Each point is reached from the start by the listed moves, each made once or not at all, plus a little noise. Is the number of moves made odd or even? Then give how often each move was made.

Moves:
(1): [ 21  16 -25 -62  18]
(2): [39 51  0 57  9]
(3): [ 14  22  43 -26  49]
Start: [  0 -34  21  13 -19]
Points:
[ 25 -16  -2 -49  -4] -> odd (1, 0, 0)
[ 38  10  36 -84  48] -> even (1, 0, 1)

Moves:
(1): [ 21 -15  12  -7   1  16  20]
(2): [  6  11  12  -7   8  26 -17]
(3): [-27 -15  50  32  31 -38  11]
(4): [ 26  35 -14  12 -13  16   8]
Start: [ 20 -26  21 -12  24 -27  -9]
Points:
[ 45 -14  76  24  50  -9   9] -> even (1, 1, 1, 1)
[ 16 -46 101   5  65 -22  -1] -> odd (1, 1, 1, 0)
[ -6 -42  72  16  58 -68   0] -> odd (0, 0, 1, 0)
[ 12 -61  81   8  58 -49  24] -> even (1, 0, 1, 0)

Moves:
(1): [ 12  16  18 -26  -1   7 -10   9  -4]
(2): [  1  56  -3  26  -4 -36  23  21 -11]
(3): [-10   8  39  13 -27  12   9  -5   7]
(4): [ 40  -4  -6   9 -21  17   8  11  15]
(5): [ 11 -12  22  28  44  20   0  36 -24]
(6): [-19  10 -10 -15   8  18  20  -6  16]
(7): [ -2 -19  18 -13 -10   0  27   3 -11]
(8): [-16  -1  17 -10 -11 -28 -14  24  21]
Start: [  5 -12  26   7  19 -11  -5   9 -18]
Points:
[ 11  59  52  21  67   0  29  70 -41] -> even (1, 1, 0, 0, 1, 1, 0, 0)
[ 22  43 121  18  -2   0  59 103  -9] -> even (1, 1, 1, 1, 1, 1, 1, 1)
[ 32  63  91  18 -45 -39  12  71  10] -> odd (1, 1, 1, 1, 0, 0, 0, 1)
[  9 -25  45 -23 -15  -5  35  43  22] -> even (0, 0, 0, 1, 0, 1, 1, 1)
[-16  65 109  24  28 -18  23  88 -12] -> even (1, 1, 1, 0, 1, 1, 0, 1)
[27 -9 71 41 22 57 32 45 -3] -> even (0, 0, 1, 1, 1, 1, 0, 0)

Moves:
(1): [  7  16 -19  23  -6 -14 -22  15  -1  -3   1 -31]
(2): [  2 -14  14  67  22 -32 -12  19  21   4 -20  57]
(3): [ 20  23 -10 -20 -25  29  11  -2 -54 -13  -5  31]
(4): [ 15  -7 -19  16  -4   1   9  -1  -9  32   1  18]
(5): [  3  40 -24 -18  17  51   5 -42 -42   0 -20  -3]
(6): [ 13   7  -8   7  -7  -2 -20 -12  18  -6   3  17]
(7): [  3   1 -10  17  -3 -12  27  -1   4 -14  34   1]
(8): [-18 -18   5   5   8  42 -16  12   1   2  19  16]
(9): [ 13 -11  19 -18  19 -10 -26  -6  -2 -20  31 -33]
Start: [ 31 -28  -4   6  13 -18 -16  -5 -26 -14 -36 -12]
Points:
[ 51 -43 -37 121  23 -21 -76  21   7  17 -27  67] -> odd (1, 1, 0, 1, 0, 1, 0, 1, 0)
[  49  -45    5   90   51  -30 -115   22    8  -33   -6   18] -> odd (1, 1, 0, 0, 0, 1, 0, 1, 1)
[ 75 -45  -1  62  31  11 -69   6 -51 -15 -13 100] -> even (0, 1, 1, 1, 0, 1, 0, 1, 1)
[ 52   6 -44  16  38  43 -73 -40 -47 -57  27 -48] -> even (1, 0, 0, 0, 1, 1, 1, 1, 1)
[ 48 -35   6   2  28 -44 -15  -8 -24 -47  27 -42] -> even (0, 0, 0, 0, 0, 0, 1, 0, 1)

Moves:
(1): [ 12   1  -1 -13  -1  -2  -9   7  16   5 -22   5   2   7  -6]
(2): [  9   0  18   5 -10  11  -9  -1  21  11   7 -17   8   8   9]
(3): [ 36 -24 -13  12  -4 -18   9   0   5   6 -13 -16  -7  26   9]
(4): [  7  16   8 -12  11 -10  -9   1  24   2   8   7  -6  -9   6]
(5): [ 6 -7 18 -3  7  5 -8  0  1 -7 -1 -8 10  9 11]
(6): [ -9  11  29  15 -21  28 -17 -13  -7 -30  33 -19   3   0  21]
(7): [  6   2 -14  29  13  -2  13 -20  -4   8 -27  11 -20  -7 -48]
(8): [  4 -15  19  15   3   0 -14  16  26   8  -8  -3   3   7   8]
(9): [-29   1  47  22 -32  -3  -2  -5   6  -1  11 -35  -4 -12   2]
(10): [-27  27  -2  -5   3   6 -38 -35  12  -4  16  20   4  14 -24]
(11): [  3  -3 -18   4   0   3   0   6  -2 -10 -16 -26  11  11  27]
(12): [ -9 -14  17  -4 -15  -1   6 -10  24  13   7  -2  -3 -21  15]
Start: [-19  13   5 -29 -12   3  -9  -1   6  -9  17  -8  -5 -10   1]
Points:
[-31  46  41 -15 -15  30 -69 -65  66 -33  16 -18  -4  -6   1] -> even (1, 0, 0, 1, 1, 1, 1, 0, 0, 1, 1, 1)
[  3   5  81 -22 -29  10 -89 -35 106 -18  36 -22  -1  23  42] -> even (1, 0, 1, 1, 1, 1, 0, 1, 0, 1, 0, 1)
[  13   -6   96   13  -50    7  -60   11   75  -37   10 -101    6   29
   80] -> even (1, 0, 1, 1, 1, 1, 0, 1, 1, 0, 1, 0)
[-64  17 121  50 -65  47 -79 -63  80 -23  39 -82   6  -2  21] -> odd (0, 1, 0, 0, 1, 1, 1, 1, 1, 1, 1, 1)
[ 27  14  17  -3  18 -19 -66 -34  84   9 -30   9 -22  35 -43] -> odd (1, 0, 1, 1, 1, 0, 1, 1, 0, 1, 0, 0)
[-27  21  81 -31 -12  14 -80 -30 111  12  46 -11   9  -2  28] -> even (0, 1, 0, 1, 1, 0, 0, 1, 0, 1, 0, 1)
